Every row gives one point. Two turns around zero, p and q, are shown by what they do to some points. Where does a point land after both, in the order given? Backwards means that the second turn is done in reverse. Each puzzle has new turns, and all numbers are rounded.

Turn p:
[-22  24  26] => [-36  -2 -21]
[-28  -2 -42] => [ 34  14 -34]
[ 12 -10  41] => [-27 -27  22]
[ 37 -12 -25] => [28 15 33]
Turn q:
[-28  23   5] => [-22  19  23]
[ 24  17 -17] => [-15   1 -31]
[-31  -6 -29] => [-25 -26  23]
[ 34 -34  41] => [ 61   6 -14]
Where do these land?
p, then q backwards: [ 47 -22 -12] => [-36 -24  30]
q, then p: [-64   5   5] => [-52 -36 -10]
p, then q: [23  1 21] => [14 14 24]
p, then q: [ -6  16 -14] => [-20   5  -9]

Turn p:
[-59  -6  -8   8  25 -31] => [ -7  36   2  34 -14  50]
[17 -3 19 13 28 19] => [-19 -32  18  -4  14   7]
[ 16   5  24  -4  -9 -14] => [  7 -17 -15 -21  -9   6]
[ 12  36 -45  28 -51  -8] => [ 32   1 -13  31 -41 -55]
[ 17 -46  -4 -21  -5 -15] => [-31  25 -12 -36  -1  -8]
[  7 -12  43   8 -25  44] => [ -5 -35 -33  -3  47 -11]
[ -4  23 -62 -56  17 -12] => [ 36  58  52 -16 -13 -12]
[-5  4 33 25 21 17] => [-12 -36   2  15  17  23]
Turn q:
[  5  31  18  36   3 -20] => [ 40  10 -23  19 -20  -5]
[-50 -20   5  27 -35  19] => [-18  41  17 -27 -44 -18]
[-11  -3  -7 -38  47   7] => [-34   7 -14  14  43  19]
[ 52  -4   2   6  44 -27] => [ 46 -14  -3  17  47  23]
[  5   4 -30  -2  -2   5] => [ -9 -10  21  19  -1   1]
[ 21  -8   4 -15 -63  58] => [-25 -47  22 -46 -49  16]
[-21   1   8 -14   6 -43] => [  1  13 -20   4  24 -38]
Where do these land?
q, then p: [-31  -6   8 -33 -32  33] => [ 23  49 -25  10  16  19]
q, then p backwards: [ 36 -22 -23  36  -2  27] => [ -5  40   0 -14  48 -13]
p, then q: [ 2 -1 37 20  3 23] => [-7 28 26 -8 21 17]
q, then p: [-13  58  39 -35   9  39] => [ -5  58   3  50  13 -43]
p, then q: [-37  -2 -22  -3  25 -46] => [ -8 -15 -16   1 -62  13]
p, then q: [ 10  24   4  39   1 -51] => [ -2 -15  38 -36 -39 -19]
p, then q backwards: [ 16 -30 -33  14  -6  -2] => [-43   2 -13 -10 -19  -3]
q, then p: [ 16 -22 -10 -38   3 -24] => [-28  11  21 -14   0  37]

Turn p:
[  3 -27 -51   5 -43  -5 -20 -29] => [ 45  38   3 -36 -21  27   4 -21]
[-14 -29 -10 -12  19   0  34  10] => [  8 -31  -2  27 -29  13   4 -13]
[ 13  34 -51   0 -44 -15  18 -20] => [  4  36 -24 -32 -15  51  17  27]
[ 31  -8  41 -38  15  16 -16 -20] => [-17   2 -27  -4  -6 -62   3 -19]
[-13   0   5  38  14 -33   4  12] => [ 19 -20  25  14  26  10  16  22]
[-12  19  19 -25  27  10 -23 -18] => [-29 -18 -13 -19  21 -20   0 -24]
[ 16  21  23   6  30  12 -24  32] => [-18 -19   6  -1  23 -32 -33  23]
[-6 -5 28 15 15 27 14  4] => [-26  -8  27  21  -7 -18   0  -3]
[-19  -6  -3  10 -32 -12  13  28] => [14 18  5 32  8 30 -9  5]
Turn q:
[-18 -48  34 -16  12   8 -35  19] => [-11  17 -43  36 -22  18  36 -11]
[  7  15   0  30 -22   0  25 -19] => [ 26 -11  32   3  16   4 -18  14]
[-18   2  -7  76  15  -1 -14  -3] => [ -7  12  50  16  18  51  -4 -26]
[ 59  13  14 -26  19 -21 -14 -15] => [  3 -53 -10 -32  -1 -19  38  -8]
[-18   6 -12   8   9  25  -9 -11] => [-20   0  -2  12  12  10 -24 -10]
[-10  -8  20 -27  10  13   4  13] => [ -7  12 -27  15   4 -20  12   2]
[-13   4  -5 -30   9  16  15  63] => [-38  45  -9  -1  -7 -37  14  23]
[-11  -8 -10 -24  22 -18  14 -32] => [ 19  -3 -18 -10  -3 -21 -16 -37]
[-13  28 -14  20 -36 -22   3 -32] => [ 33  -4  13 -27  15  27 -35  11]
[ 36  -3 -18 -10 -37   1  11  19] => [  1 -14  15 -13 -31 -15   0  43]
Where do these land?
p, then q: [-15 -22  34 -21   6 -15  22  40] => [  1  -4  48  13 -11  39   0 -24]
p, then q: [ 13 -25  -6 -17  14  13 -21  -5] => [ 20 -20 -15 -20 -20  10   0  -2]
q, then p: [  6  20 -31  32  45  12  11 -20] => [ -6 -12  12  -4  26 -33  34 -43]
q, then p backwards: [-37   9  14  23 -25 -10  12 -20] => [-11  -7 -16  12 -32 -23 -21  29]
q, then p backwards: [-28  26  -7  25  25  10  -4  10] => [-32  23  16   8 -22  15 -19  -1]
p, then q: [ 21   1   8  24   1 -18 -16  39] => [-24   3  13 -11  -6   9  47  -3]
p, then q: [  9  11   1 -30 -27  40   3 -30] => [ 11  10 -21 -29  21   8 -47  12]
p, then q: [ 29 -43 -29  23 -14 -28  20 -14] => [ 13 -29  28  -4  -9 -26  17  52]
q, then p: [-30  -3 -18 -28   1  -4 -17  34] => [-19   8 -19 -17  16  45 -12  -3]
q, then p backwards: [ 32  26  31 -32 -26  -1  -9 -34] => [ 18  13 -14 -13  45 -50  -9  10]

Turn p:
[-18   2  17 -58  16   9 -27  17  32  14  37] => [ 54   0 -32 -44   0  23   0  29   8 -12  19]
[  9   5  28  28  32  18  22  24 -39  12  23] => [ -6   8  36 -13  10 -32 -16  39 -31  29   3]
[-59 -28  31   6  -8 -17  -2 -33   6 -57 -14] => [-30 -30   2 -48 -23  -5 -21 -60  -5 -34  16]
[ -8  17  27  -7 -26 -40  31 -18 -46  -5 -22] => [-20 -14  22 -27  25 -10   2 -43  10  31 -44]
[-15 -16 -18   3  -2  -3 -42 -13  -5  23 -25] => [  3  30 -13  14 -26  28 -21 -18  -5  -8 -17]
[ 48 -28  -7 -26 -19  -5 -26  40 -18  -8 -14] => [  0 -10  17  24  15  39 -34  30  47   0 -12]
[ 23 -31 -16  17  40 -19  -7 -36  30  13  42] => [ 33  21  38  13  -7   7  33   6 -29 -53  15]
[ 38   2  27  27  -4  15  -2   5  44  25 -25] => [ 35 -28  10  47 -33  -6   4   2  -4  26  13]
[-38 -23 -11 -16 -15  39   0  17 -18  25  23] => [-22  12 -29 -26   1  40  -8  29 -31  15  11]
[ -4  23  -2  58 -13  46  -5 -19  -2   0  16] => [-36  12   0  11 -51 -28  26  18 -20  17  12]
[ 12  17 -61  -6  -7  27  10 -19 -17 -16 -36] => [-42  40 -21  39  19   0  11 -20  28   9  16]
[ 13  60 -15 -25   6 -69  49  34  33 -27  -5] => [ 29 -41 -28  10  71 -58  24 -11  32 -20 -29]
Turn q:
[ 47 -19 -36  48 -15   7  50   2  11 -29 -36] => [-13 -34 -10  -3 -38 -15  74 -39   3  33 -11]
[-27  -2 -36 -30 -35  -5 -29  34   4   7  24] => [ 12  55 -32  13  14   4 -20 -23 -35  -8   8]
[ -4   4 -44   0  -6 -34  38 -38  18 -40  25] => [ 18 -19  -8 -34  30 -43  24 -43 -13 -12 -36]
[-35 -36 -30  11  -4  39  23 -12 -29   3  15] => [ -7 -19  -4  32  26  16  37   6 -50 -22  -8]
[  5  -9 -50 -41  -1  49  14  21 -16  39 -24] => [ 21  27  -5  38 -33 -15  27  34 -60   8  11]
[-10  40  29 -31 -15  19   4   6   7 -11   5] => [ 25 -13 -25  23  -2 -18 -40  11  16  -4   9]
[ 32  28  46  19  19 -23 -34 -14 -19 -10  24] => [  2 -13  29 -19  13  29 -44   3  44  30 -21]
[ 18 -27  37 -14  -7  36  27   7  -9  19 -32] => [-30 -23 -20  20 -26  -4  13  51   0  15  18]
[ 14 -12  47  29  11   7  -6 -41  32   4  18] => [-31 -14  23   5  34  -8   7  17  58   3  -8]
[ 38  -9  47 -19  51 -27 -41  -7 -30 -36 -24] => [ 19  -8   4 -63 -16  49 -15  48  42  18 -15]
[-43  24  22   3  24 -28 -14  20  27   8  57] => [-11  24  16   5  18   0 -57 -21  20 -54 -24]
[-10  15  13  -9 -17 -38  -1  17  -3  48 -25] => [-24  15  15 -17 -22 -15 -37  -3 -17   4  43]
[-23   6 -45  34  -4  -3 -32   4   6  -1 -28] => [ 21  21  21   0  -1  22  30 -40  -7  -9  33]
Where do these land?
p, then q: [-16 -31 -19  -7  30  32 -33  15 -31  10  -1] => [ 44  20   2  35   2  29 -37 -11   6   6   5]
q, then p: [ 19  14  35   1  32  43  -7  -2 -10  -2   4] => [  6 -38  -5  36 -25   2 -25  23 -11   7  10]
q, then p: [ 31 -12  35  20  -2   6  44   3 -25 -16   0] => [-14 -13 -18  14  -1  50 -25 -16 -36  -3   4]
q, then p: [  8  14 -24 -57  31   1  -5  23 -10  11  -7] => [-11  -7  -1  15   7  -4  -8  23  52  25 -38]
q, then p: [-17 -36  21   2 -29 -36  -8  37   5   8  48] => [-15  53 -52 -22 -20 -17 -14 -25   1 -16   6]
p, then q backwards: [ 20 -25 -24   3 -36 -27 -13  53  27 -45 -36] => [-34  19  70  25   2  35  26  11   5 -24  31]
q, then p: [  7  31 -12 -37  11 -55  -4 -19 -47  10  18] => [ 34  34  19 -19   0  32 -38   5  46  22 -22]
p, then q: [-74   8 -17   0 -11 -21   2 -12  25 -43  10] => [ 45  -4 -33 -41  36 -10  28  -8 -37 -21 -12]
p, then q backwards: [-16  31  36  22 -24  38  15 -17 -10  23 -11] => [ 59  -3 -16   3 -30 -12  21   9 -15  11 -25]
p, then q backwards: [-46   8 -63 -20 -20 -15  10 -27  36  16  12] => [-35 -57 -36   0 -23  11   4  26  13 -49   5]
q, then p backwards: [ 39  12  21  46  40 -15  21 -59  27  48 -46] => [ 64  13  59  26 -10  15  22 -26 -27 -58  35]
p, then q: [ 12 -27  -6 -32  -5  22 -31  -2   0 -20  -3] => [ 14  21 -18  41  15  -7   1  -3  27  -7 -11]
q, then p: [ 32  13  17  60 -17  26   9   6  13   0  12] => [  6 -17  -1  16 -38   6  16 -30 -56   2   8]
